Rows are points. To make a cloud, some directions were put in groups of two or more. Within a group, all points are equally far from the middle, so they leave a hole (a ring in 2 directions, a hollow ball in 3). The other directions are filled evenly. Then the cloud was stretched, turned, moved and blurred a little. Count the holes, and give their numbers of directions, smallest first.

Cloud:
[[ 2.30 -0.12]
 [-0.42 -1.90]
 [-1.29 -0.69]
 [-1.37 -0.43]
 [-1.44 -0.06]
 [ 0.87 -2.47]
 [ 0.92  1.62]
 [-0.82  1.61]
 [-0.92  1.57]
 [ 0.98  1.57]
 [-1.37  0.82]
 [ 2.27 -1.55]
 [-1.06  1.42]]
Holes: 1 (2)

Cloud (19 x 3):
[[ 0.10 -0.10  1.21]
 [-1.53  2.58  0.65]
 [ 1.48  1.39  0.11]
 [ 0.94  0.37 -1.29]
 [-0.72 -1.21 -1.11]
 [-0.17 -3.34  0.19]
 [-0.72  2.73 -0.85]
 [-1.47  0.68 -2.98]
 [-0.52  1.30 -1.87]
 [ 1.50  1.19  1.20]
 [ 0.27 -2.10  2.25]
 [-1.82  0.02 -0.92]
 [ 0.69 -1.64  0.31]
 [-2.19 -0.50 -1.43]
 [-1.45 -1.66 -0.95]
 [-0.75 -0.95 -1.41]
 [ 0.08 -0.68  2.20]
 [-0.67  2.19 -0.54]
 [-0.22  0.43  0.22]]
Holes: 0
